Each row is a point. Each copy is the shape, with its points in the same order, turned, moved and blurred by noise. Is it also mirrored, or only turned?

Shape:
[[-1.5 -2.7]
 [ 4.7 -2.7]
 [-2.7 -1.9]
 [ 1.7 -1.5]
 [ 1.7 -1.9]
 [ 2.0  9.2]]
Copy 1, 6 rows:
[[-1.8  2.2]
 [ 0.6  6.2]
 [-1.6  0.6]
 [ 0.5  2.9]
 [ 0.3  3.6]
 [ 8.0 -3.5]]
Copy 1 is: mirrored
Copy 2, 6 rows:
[[ 0.1 -2.0]
 [ 4.9  2.3]
 [-0.9 -2.1]
 [ 1.6  1.1]
 [ 2.1  0.8]
 [-5.5  8.9]]
Copy 2 is: only turned
Copy 3:
[[-1.7 -1.6]
 [-2.4  4.7]
 [-1.1 -3.0]
 [-0.9  1.5]
 [-1.3  1.3]
 [ 9.7  2.2]]
Copy 3 is: mirrored

Shape (9 x 3):
[[-0.6 -4.0 -5.0]
 [ 2.5  1.1  6.0]
 [-1.8 -6.2 -2.8]
 [ 3.5 -1.3  2.9]
 [ 0.8  2.7  2.8]
 [ 2.4 -3.4 -1.6]
 [ 1.7  2.4 -0.2]
 [ 1.6  0.9  5.0]
 [-4.7 -5.1 -5.7]]
Copy 1:
[[-1.6 -5.5  2.2]
 [ 1.3  5.7 -1.1]
 [-3.4 -4.0  4.9]
 [ 2.0  2.5  0.5]
 [-0.2  3.2 -3.5]
 [ 1.6 -2.3  1.7]
 [ 1.1 -0.1 -3.5]
 [ 0.9  4.4 -1.4]
 [-5.5 -6.8  2.7]]
Copy 1 is: only turned
Copy 2 (9 x 3):
[[ 3.1 -3.2  3.3]
 [-2.4  7.8  0.8]
 [ 0.2 -3.4  5.3]
 [-0.7  5.5  3.9]
 [-1.3  5.3 -1.4]
 [ 2.2  1.1  5.1]
 [ 1.6  4.3 -0.1]
 [-2.2  6.9  0.8]
 [ 1.2 -6.6  2.4]]
Copy 2 is: only turned
Copy 3 (9 x 3):
[[ -8.1  -3.5   0.7]
 [  4.3  -0.7   2.0]
 [ -7.4  -1.9   4.3]
 [  1.7  -3.1   3.2]
 [  3.7  -0.5  -0.4]
 [ -3.3  -4.1   3.0]
 [  0.9  -3.0  -1.7]
 [  3.4  -0.1   1.7]
 [-10.0  -0.3   1.0]]
Copy 3 is: only turned
Copy 4, 9 rows:
[[-7.5  2.1  2.0]
 [ 3.2 -1.7 -5.1]
 [-7.1  3.3  0.1]
 [-0.6 -2.5 -2.8]
 [ 2.8 -0.7 -0.7]
 [-4.6 -1.8 -1.4]
 [ 1.2 -1.5  1.3]
 [ 2.7 -1.4 -3.6]
 [-8.8  5.2  3.0]]
Copy 4 is: mirrored

Shape:
[[ 1.1 -0.9  0.0  3.7 -8.2 -1.7]
 [ 1.6  0.2 -0.4  3.7 -1.9 -2.8]
 [-1.2 -2.7 -0.9  0.2  0.5 -2.2]
 [ 1.5  6.1  0.4  1.1 -3.7  0.1]
 [-0.1 -7.9 -0.2  4.0 -3.1 -0.5]
 [-0.6 -0.3  5.6 -1.0  5.0 -4.6]
 [ 6.6 -2.1 -3.5  6.6  1.5  6.1]
 [ 3.1  2.3  2.3 -1.3 -0.5  3.4]
 [-2.2  8.6  3.3  0.6 -0.2  1.8]
 [-3.0 -5.9  3.6  0.5  7.7 -2.4]
 [ 1.6 -7.2  2.7 -2.2  2.4 -0.1]
 [ 2.0  2.9  6.0  0.8 -4.2  1.2]]
Copy 1:
[[-1.5 -0.4 -0.1  4.5 -7.0  4.4]
 [-1.8  1.4 -0.5  1.8 -4.8 -0.1]
 [-0.7 -1.1 -1.7 -1.2 -1.7  0.3]
 [ 1.2  3.7  5.0  2.7 -2.2  1.5]
 [-2.3 -2.9 -7.2  3.1 -2.7  2.9]
 [ 1.7 -4.0 -0.1 -0.5  0.0 -7.3]
 [ 0.8  8.9 -7.3  5.0  0.0  1.3]
 [ 5.9  2.4  0.6  2.3 -0.6  0.6]
 [ 1.4  2.3  8.1  3.9  1.3 -1.0]
 [-0.5 -4.9 -5.5 -1.3  2.6 -6.4]
 [ 4.3 -3.5 -6.8 -0.9  0.1 -2.2]
 [ 4.2 -0.6  3.1  6.4 -2.8  0.5]]
Copy 1 is: only turned
Copy 2, 12 rows:
[[ 3.7 -4.0  0.0  3.8 -2.5 -4.1]
 [ 3.5 -0.8 -0.2  2.0  1.1 -0.2]
 [-1.1 -1.5 -0.4 -1.6  1.1  0.5]
 [ 0.5  1.2  0.6  7.9  1.2 -0.9]
 [ 2.1 -4.7  1.0 -4.1 -3.8 -0.7]
 [ 0.0  5.0  3.0 -4.2  4.3 -0.1]
 [ 2.7 -0.7 -1.0  2.3 -7.2  8.5]
 [-2.1  4.0  0.4  4.2 -3.4 -0.5]
 [-1.9  4.2  5.1  8.1  3.6 -0.1]
 [-1.9  2.1  5.0 -8.9  2.3  3.2]
 [-2.1  2.1  0.9 -6.4 -3.3  0.4]
 [ 1.7  3.4  3.7  5.0 -2.0 -3.9]]
Copy 2 is: only turned
Copy 3, 12 rows:
[[ 5.8  4.8 -0.4  5.0 -1.1 -1.8]
 [ 2.1  2.4 -0.6  3.3  2.0  1.3]
 [ 0.5 -0.7 -2.2  0.2 -0.3  0.6]
 [ 1.0  2.6  5.3  4.1  2.0 -4.1]
 [ 3.2  3.4 -4.6  1.8 -4.1  3.4]
 [-0.4 -7.4  1.3  2.0  2.0  3.7]
 [-2.8  9.9  3.2 -0.6  0.1  6.1]
 [ 0.2  0.2  6.3 -0.2 -1.8  0.8]
 [-3.7 -1.8  8.1  5.1  0.0 -4.2]
 [-2.8 -5.4 -3.2 -0.4 -0.2  7.0]
 [ 1.9 -2.4 -1.1 -3.1 -2.4  5.9]
 [ 3.6 -0.1  7.1  4.3 -2.0  0.6]]
Copy 3 is: only turned
Copy 4:
[[ -2.2   0.0  -1.2   5.1   5.7  -0.7]
 [ -0.9   1.1  -2.8  -0.7   5.0   1.1]
 [ -2.8  -2.2  -0.9  -3.3   1.6   1.2]
 [  0.0   5.3  -0.1   2.1   3.3   4.8]
 [ -4.6  -3.7  -3.4   0.1   2.1  -4.7]
 [ -1.1   2.4   3.0  -9.0   3.4   0.2]
 [  0.3   2.8 -11.0  -0.2  -3.3  -1.2]
 [  0.7   5.1   0.4  -0.6  -2.3   1.5]
 [ -2.8   8.8   2.0  -1.2   1.8   6.7]
 [ -5.1  -1.0   0.2 -11.7   0.5  -1.9]
 [ -0.8  -2.4   0.6  -5.8  -2.3  -4.5]
 [ -0.5   6.8   2.5   1.5   1.9  -0.8]]
Copy 4 is: mirrored
